Each row of a before or after table is a point. The points were changed in one or more steps. Then noise was added and the rows were shuffled. The steps act on how far a point lies along the listed directions, d1 being the first. Name the steps. A step turns or swaps two directions, mirrors them in a line or flattens them onto one, adds a multiple of one to another, or multiplies one. Angles are multiples of 10 degrees, from the lower direction toward the higher: turns from -170 to 170, lines from 10 to 170 but not 90. Use the fewest steps. Two steps may share a direction if one is a turn and the other turns, adds or multiplies; they go together, in the order done. Otherwise the lowest direction goes first.

Directions:
(1): [ 51 -43  27]
(2): [-39 -58 -19]
Before (12 x 3)
[[ 39 -18  14]
 [-56   5 -24]
 [-26  89  -6]
 [ 11 -23 -18]
 [ 31  22  20]
 [ 28   4  13]
 [ 22 -54  17]
 [ 41  95  35]
 [ 45   6  -8]
 [-24  65   1]
 [-11 121 -16]
 [-56   1 -44]]
After (12 x 3)
[[  17   39  -15]
 [ -28  -46   -6]
 [   5   28    6]
 [-100   19  -63]
 [ -68   76  -17]
 [ -70   -1  -22]
 [ -24  -69  -30]
 [ -77    2  -35]
 [ -10   34    5]
 [  50    1   35]
 [  35   36   12]
 [  36   -3  -14]]
Steps: turn d1 and d2 by -70 degrees

Directions:
(1): [ 18 -34 -88 -29  14 -13]
(2): [ -2 -23 -26  58 -29  71]
(3): [-19 -54  28 -65 -34  31]
(4): [ 63 -40  19  25 -45 -43]
Before (13 x 6)
[[-16  42  43  71  20  19]
 [ 18  19 -30  52  16 -14]
 [ 14  37  26  45  20 -29]
 [ 56 -21  13  42 -54  -2]
 [ 50 -90 -42  44 -65 -10]
 [-27  60   6  -6  -4 -16]
 [ 57 -36   0  54 -36  -8]
 [-10  79  35  30  73 -20]
 [ 39  57  -5  33  24 -84]
 [ 20  41   1  74   0 -45]
 [ 48 -64  12  70 -73   8]
 [-14  -1  51 -29   7  -8]
 [ 18   4   2  66  -5 -11]]
After (13 x 6)
[[ 37  -7  45  13 -10 -55]
 [-30  26  10 -58  20 -22]
 [-70  80 -65  78  62  67]
 [-56  -1  42  -8  13  66]
 [-77  37  -5 -19  21  37]
 [-39  18  32 -26  22  20]
 [-30  77 -40  41  40  47]
 [-47  62 -44  35  58  52]
 [-57  55 -93  76  59  43]
 [-56   7 -21 -26  29  51]
 [-11 -28  77 -64   5   6]
 [-68  22 -13   8  31  55]
 [ -3   2  30 -34 -50 -20]]
Steps: multiply d1 by 0.7; turn d3 and d4 by 120 degrees; add -1 times d2 to d4

Directions:
(1): [  3 -44  10  38 -40 -28 -58 -71 -37]
(2): [ 43 -63 -75  -3  45 -23 -18  34 -12]
(3): [-14 -40  43 -84 -29  -5 -12  40 -50]
(4): [ 11  86 -46 -37   0 -13 -53  -9 -42]
(5): [-63  -2  33  -4  87 -30 -46  -6  14]
Before (14 x 9)
[[-10  -3 -36  90  85 -18 -26 -41  67]
 [ -7  83 -33  16  78 -21 -31 -33  24]
 [-17  22  64 -74 -72  21 -14   7 -32]
 [  8 -22  32 -71  18 -16 -16  14 -34]
 [ -3 -75  -5 -19 -45 -11 -37  21 -17]
 [ -9  28  54 -88 -69  55  56  71 -34]
 [  1  60   7   2  76  -3 -13 -23  49]
 [ 25   4 -53 -34  -2  -2 -22   9 -22]
 [-39  46  29 -97 -16  20   5  27   1]
 [  3 -27 -24 -70  17 -42 -19  23 -68]
 [-47  60  66 -76 -22  18 -48   3 -30]
 [-26  70  15  29  48 -31 -23 -24  45]
 [ 11 -40 -21 -57  17  10  10  65  20]
 [-50  41  22  27  96 -16 -28 -32  25]]
After (14 x 9)
[[ 26 -30  20  -8 -81  -2 -20 -48 -67]
 [ -4 -32 -39  21  46 -19 -51 -20  27]
 [ 12 -20  46 -24 -78 -23 -18 -14 -29]
 [-46 -36  42  59  -7   9   6 -68  69]
 [ 16   6 -61  31  -3  13  11  31  53]
 [ 44  -7 -31 -83 -69 -12 -65  18 -87]
 [-16 -22  67  80 -43  44  35 -48  65]
 [ -3 -60  -5 -17  27   5   7  23  12]
 [ 14 -71  48 -54 -56 -14 -20 -11 -59]
 [ 15 -73 -26  44  21 -20  50  -2  12]
 [-73  24  56  98  75  15  10 -53  78]
 [-28  16  46  69   6  31  47 -29  91]
 [ 39 -27  -3  52  14  -3  25 -38  32]
 [ 30 -35  48 -36 -38 -13 -37 -41 -32]]
Steps: turn d1 and d5 by -130 degrees; add -0.3 times d2 to d3; turn d3 and d4 by -150 degrees

Directions:
(1): [-19  42  -5 -29  20  64  89 -27  28 -20 -53 -29]
(2): [-41 -19  36  32  91  -9 -37 -74   8 -25   6 -28]
Before (9 x 12)
[[   6   59  -43  -37 -111   35  107   88    0    0  -44   14]
 [  -2  -58   -8   35   23  -58  -90  -31  -29   46   60   14]
 [   2   22   -5  -11  -33   16   25   16  -18    0  -11  -13]
 [ -43   21   -4  -32   23   35   26  -30  -16    7  -16  -17]
 [  34  -48  -17    2  -74  -74  -63   54  -18   11   53   30]
 [   2  -20    9   67   38  -71  -82  -11    1    9   52  -19]
 [  54   47  -41  -26 -121   32   52   57  -21   38   -6   24]
 [   5   13  -32  -10  -66   29   19   56   -5  -14  -16    0]
 [   1   37  -24  -11   10   41   34   -3    0    3  -39   -8]]
After (9 x 12)
[[-10  -3  -5   9 -16  20 -13  17   3 -31  -8 -18]
 [ -2  32 -17  -1  28  39  17 -18  -5   4 -32 -14]
 [ 39 -12 -15  40 -22 -59 -48  29   0  25  39  -7]
 [-39  22  -6 -36  18  38  30 -30 -18  12 -15  -9]
 [ 13  13  -4  15 -20  15  -7 -20 -14  17   6   7]
 [ 23 -53  -7  25 -54 -79 -75  32 -16  -1  62  28]
 [ 17 -45 -29  19 -31 -44 -58   5 -36  57  49  26]
 [-22  18   5  -4  -6   5  -6 -11 -15  -8 -14 -16]
 [-42  32  10  19   4  11  37  -2   4 -24 -25 -19]]
Steps: flatten d1 and d2 onto the line at 10 degrees
